Rows are points. Any point is a mix of the corners, with weights that add up to 1. It lies inside the corners' shape when no weight is negative. Say inside or outside, and name the corners with a negative weight.

Corners:
(1): [ 21  36 -27]
(2): [ -2 -23  17]
(3): [ -9 -11 -18]
(4): [ 60 -53 -17]
Points:
[ 26  24 -34] => outside (2)
[  6 -20  -3] => inside
[ 10  -5 -23] => outside (2)
[-10   9  -6] => outside (4)
[ -3 -14  -8] => inside
[ 27 -28 -11] => inside
[ 7  0 -9] => inside
[  1 -17   4] => inside
[16  5 -4] => outside (3)

Corners:
(1): [ -2  55  40 -18  31  13]
(2): [ -2   5  60  21 -20   9]
(3): [-14  -6 -31   2  -7   6]
(4): [ 15 -15  12 -39 -47  -4]
(5): [ 36  10   0  13 -13  -6]
(6): [-12   7 -41  -5  59  38]
(7): [ 32 -10   3 -52 -38 -57]
Points:
[ 1 16 25  6  6  6] => outside (4)
[ 10   1  21 -13 -20 -15] => inside
[  2   6 -12  -2  22  16] => inside
[ -6  -4 -16  11   6  22] => outside (1, 7)
[18 13  8  9 10 17] => outside (3, 7)
[ 0 12 43  8 -9  7] => inside
[ 18  -3   6 -20 -26 -12] => inside

Corners:
(1): [  3  -7 -20 -12  11  25  23 -15]
(2): [  1   1 -15  -3  14  17   6  26]
(3): [  1 -12 -22  60  19 -21  16  42]
(4): [ 21   7  38 -25  -5   6 -17 -25]
(5): [-27 -45 -29 -12   5   5  16 -34]
(6): [ -8 -21   5  43 -20  20   7 -20]
(7): [-18  -3 -19 -11 -11  -7  17 -30]
(8): [-11  30  39  -1   2  -7  10  57]
(9): [ 11   6 -24 -38  48  25   1 -16]
Points:
[ -8  -8 -14  23   3 -18  21  13] => outside (2, 6, 9)
[-10   4  -1   2   6   5  14  13] => outside (4)
[ -9 -14  -7 -25   1  11  11 -22] => outside (3, 6, 9)
[  0   6   8 -12  17   0   2  27] => outside (1, 6, 7)
[ -4 -17  -4  13   7  10  10  -7] => outside (2, 7)
[-13 -14 -11  27  -3  -1  16   6] => outside (4, 9)
[  2  -8 -12 -17  28   7   6  -9] => outside (2, 6, 7)
[ -3 -10 -17  17  14   0  11  15] => inside
[  2   7   5 -30  13   9  -2   0] => outside (1, 3, 6)

Corners:
(1): [-33 -21  29 -11  43   9 -18  22  13 -26 -27]
(2): [ 12  24  -9  -4 -14   0 -17   3 -13 -10  13]
(3): [ 45  17 -26 -16  -6 -21   7   9 -30  60 -12]
(4): [ 36   4  -1 -23   0 -49 -39   6 -16  45  10]
(5): [ 31  28   1 -15 -42 -12  -6 -15 -11 -14 -34]
(6): [ 37  12  19  31  -4 -12 -58  31  25   4 -17]
(7): [  1  27   0 -31  -7  21   1 -39  15 -46 -18]
(8): [ 31   9 -21  50 -25  23   1  -8  -5   3 -21]
(9): [ 10  18  23  24  34 -19 -12  -9 -11  -6   4]
(10): [ 33  -9  27  11  26 -19 -40  19 -12  -2   7]
(11): [  4   5  15 -25  13  -7   8 -17  25 -14   2]
(12): [ 14  12 -38  34   6   8  26 -13   5 -40 -13]
Points:
[ 11  10   1   4   4   5  -7  -2   1 -17 -13] => outside (4)
[  8   9  12   1   6   2 -12  -1   1 -12 -13] => outside (4, 12)
[ 19  13   8   4  -2  -7 -19   2  -6  -1 -16] => outside (11, 12)
[ 22  14  -4   5   1 -11  -6  -4  -6  -2 -10] => inside
